Every row gives one point. Two turns around zero, p and q, are shown by what they do to some points. Where does a point land after both, in the order given? Backwards means that the second turn is done in reverse. Each puzzle has new turns, and all numbers are rounded.
In the rows, zero is written as 128.

Turn p:
[136 114] -> [141 118]
[143 153] -> [133 157]
[161  87] -> [174 102]
[ 73 158] -> [ 66 135]
Turn q:
[143 152] -> [145 150]
[109 161] -> [112 163]
[175 100] -> [172  96]
[86 99] -> [ 83 103]
Where do these land?
q, then p: [161 114] -> [164 124]
q, then p: [150 175] -> [136 179]
p, then q: [111  84] -> [124  81]
q, then p backwards: [ 89 140] -> [ 99 157]

Turn p:
[143 109 158  95] -> [136 106 167 105]
[145 141 111 122] -> [140 134 111 111]
[120 110  83 171] -> [153 146  97 176]
[127 168 149 193] -> [ 90 196 124 143]
[105 111 138  59] -> [122  58 142 106]
Turn q:
[142 118 140  85] -> [ 93 112 141 103]
[124 160 107 159] -> [156 166 116 136]
[150  77 171 106] -> [114  63 156 113]
[182 128 173 110] -> [131 106 180  82]
[ 85 133 125 119] -> [104 140 120 162]
[119 167 106 187] -> [181 174 115 150]
[ 94 112  74 130] -> [117 134  67 149]
Where do these land?
q, then p: [104  93 117 184] -> [182 169 123 149]
q, then p: [116 100 113 102] -> [133 104 113 159]
p, then q: [105 167 125 121] -> [104 138  97 150]
q, then p backwards: [ 97 145 156 115] -> [109 117 159 155]
q, then p backwards: [218 136 129 118] -> [192 148 145  69]

Turn p:
[150 120 154 138 127  96 130 140] -> [140 120 153 136 144  95 118 118]
[ 95 143 101 109  98 210 124 128] -> [112 165  89 145  72 176 151 153]
[116 126 143 172 150 101 117 126] -> [111  84 127 145 156 113 114 124]
[153  98 102 141 115 139 184 110] -> [184 115 107 120 107 139 138  88]
[161 101 114 101  88  92 136 114] -> [163 137 139  82 104  88 123 117]
[165  92 155 158 187 117 117 103] -> [116  81 173 129 147 142 100  74]
[111 150 104  93 106 139 123  91] -> [107 158  96  89 110 134 145 131]
[109 139 181 128  58 103 146 130] -> [126 145 120 151 115  49 170 130]
[ 97 166 143 103 168 162 117 135] -> [ 85 155 133 143 155 172 150 145]
[101 116  99 142 177 126 105 182] -> [134  94 143 142 154 170 106 185]
[149 156 111 124 134 123 110 150] -> [131 153 127 128 145 132  93 144]
Turn q:
[161  94 147 106 139 110 104 143] -> [122 116 130  94 170  99 112 137]
[106 131 142 147 160 105 155  92] -> [144 110 139 169 124 124 110  85]
[133 159 127 147 109 142 130  49] -> [167 132  98 130  63 117 118  94]
[108 120 120 148 138  97  97 120] -> [103 116 143 137 114 120  87 128]
[119 157 140 101 141  93 145 146] -> [132 163 168 139 151 124 129 110]
[121 146 136 142 156 142 156 147] -> [142 133 130 171 145 136 145 135]
[136 141 159 139 123 112 129 157] -> [145 129 163 132 139 115 132 152]
[106  60 144  88  97  91 118  61] -> [124  83 137  59 122 141  88  57]
[148 144  82 100 128 178 123 171] -> [100 172  86 121 145 144 167 164]
[107 136 103 141 115 225 114 168] -> [124 137  75 138 118 192 156 197]
[163 119 109 149 104 114 137 154] -> [106 116 139 118 120  96 164 148]
Where do these land?
q, then p: [158 152 158 129 119 135 167 149] -> [166 140 140 141 162 119 127  92]
p, then q: [120  85 136 127 110 171 139 149] -> [153  98 136 110 104 125 170 150]
p, then q: [139 102 127 179 151 141 126 128] -> [124  79 100 114 116 125 108 140]
p, then q: [147 130 140 170 170 119 169  59] -> [125  98  68 132 117 128  97  58]
p, then q: [136 132 109 102 128  96 114 122] -> [125 160 136 111 157 129 115 123]
q, then p: [ 92  88 167  89  73 122  98 144] -> [103 174 195 126  97 159 159 136]
q, then p: [ 92 124 130  91  84  80 160 139] -> [ 89 154 145 139 122 124 189  87]
q, then p: [167 135  92 104 167 161  96 146] -> [136 127  94 110 174 158 108 177]
q, then p: [101 134 145 143 152 125  94 140] -> [104 120 144 156 122 130  97 150]
q, then p: [164 165  99 119 123  98  88 117] -> [109 151 106 105 158  82 126 164]
q, then p backwards: [ 93 162 105 153 131 162 157 114] -> [119 125 131 142 115 197 149 139]

Turn p:
[161 140 112 125 119  63 142 124 126 138 126] -> [154 104 130  90 123 127 119 110 151 177 120]
[156 105 133 119 188 137 143 132 126 158  87] -> [139 110 166 102 135 145 137 159 107 109  72]
[123 123 167 144 163 139 120 162 151 164 131] -> [133  80 159 151 130 135 140 124 124  82 118]
[ 90 120  97 135 152 165 160 151 172 125 135] -> [146 126 109 158 160 175 149 169 130 100 144]
[170 136 127 105 131 157 120 131 164 184 195] -> [ 82  87 123 161 167 165 155  80 136 139  94]
[112 118 183 142 121 114  96 125 149 136  94] -> [137 120 166 156  77 112 107 124 141 103 124]
[201 136  98  89  55 160 166 119  88 139 132] -> [112 178  98 116 157  92 190  97 135 192  77]
[ 87 111  99 165 146 127  72 104  90  95 147] -> [108 141 125 128 122 127  76 138  63 133 187]
[195 102  76  98  91 131 146 143 166  78 184] -> [149 180  94 119 169 192 155  55 136 167 125]
[141 129 159 122 119 106 147 144  97 125 142] -> [138 115 111 100 119  97 138  99 131 117 121]
[152 155 156 117 162 126 174  89 113 102  74] -> [138 155 137  79 139 100  97 164 162 105  76]
[ 65 207  92 123 118 144  88 162 111  91  98] -> [ 93 156 154 117 136 105 145 178 157 125 229]
[ 61 118 121 202  92 113  95 120 146  96 142] -> [159 134 113 188 108 116  78 132 112 132 206]
[ 79  91 172 105 137 110 124  86  93 162 106] -> [105 104 108 125  51 106 107 161 105 111  97]
Turn q:
[124 129  86 110 102 148 103  97 116 170 140] -> [141  89  90  97  95 147 112 124 118 147 104]
[ 63 124 124 124 154 104 103 126 124  45  88] -> [101 156 143 127 159  95  58 171 189 112 141]
[ 79 130 158 132 165  81 166 159 148 139  92] -> [ 96 171 135 214 120 114 117 138 144 122 128]
[147 142 146 144 135 201 129 142 122 158 144] -> [145 106 115 124 144 168 156  66 132 109 133]
[167 134  88 136 126 139 143 152 130 136 103] -> [138 133  89 120 136  91 163 110 126 136 121]
[160 121 107 162 108 157 101 147 157 162 177] -> [150 103 100  99  94 154 178 115 116 115 171]
[152  85 162 134 170 130 106 124 101 146 137] -> [145 122 130 142 162 174 154 162 121  98 108]
[ 91 146 120 111 162  84 138  51 170  64  90] -> [123  93 183 157 129  52  65 173 166 133 119]
[109 111 123  39 124 115 107  89 155  70 130] -> [ 87  79 152 112 164 109  68 176 121 173 144]
[140 137 129 140 120 124 162 160  80 137 182] -> [121 165 127 109 120 143 138  99  67  92 124]
[185 178 131 149  98 154  77 153 116 169 145] -> [207 137 100  99 123 162 155  89 110 151 156]
[117  99 163 155  73  98 201 136 117 140 108] -> [ 79 182 173 138  90 127 170 114 126 147  87]
Where do these land?
q, then p: [195 117 136 161  96 139 139  89 177 135 102] -> [180 102  96 129 111 128 147 116 156 129  52]
p, then q: [216 137 125 147 135 125 158 152 163 156 137] -> [148  85 147 186 166 117 168 140 153 126  84]
q, then p: [160 114 137  92 118 123 117 128 187 183 135] -> [155  96  94 160 144 112 162 131  76 144 100]
q, then p backwards: [174 153  77 130 102 151 109 127 107 177  53] -> [169 107 119 119  67  89 213 117 116 139 143]
q, then p: [ 71 137 128 106 150  88 129  91  71 103 171] -> [ 95 166 186 115  90  99 130 107 108 102 184]
q, then p: [ 90 150 172 143 149 136 105 131 101 142 140] -> [102 166 159 158 161 119 107 112 125 108 132]
p, then q: [106 165 129 127  66 116 145 150 165 125 152] -> [127  87 136 134  71  98 164 129 118 107 156]
p, then q: [160 116  91 123 119 211 148 109 102 143 103] -> [144 184 103 186 140 101 106  88 137 105  97]
q, then p backwards: [106 136 145 114 127 118 104 138  98  63 123] -> [142 169 112 145 159 134 119 100 127  79 112]
p, then q: [ 77  78 130 131 123 112 105 145  70 108 166] -> [117 142 120  49 110 132  96 135  78 116  99]
p, then q: [ 87 124 138  97 176 122 109 135 117  91 156] -> [ 92 112 127  76 150 137  80 123 122 120 153]
q, then p backwards: [157 138  97 185 139 122 137 131 219 134 112] -> [ 82 154 160 135  60 112 137 192 116 154 113]
q, then p: [ 66 100 159 109 165 103 160 137  87 105 114] -> [124 133 174 140 124 108 101 164 135  80 194]
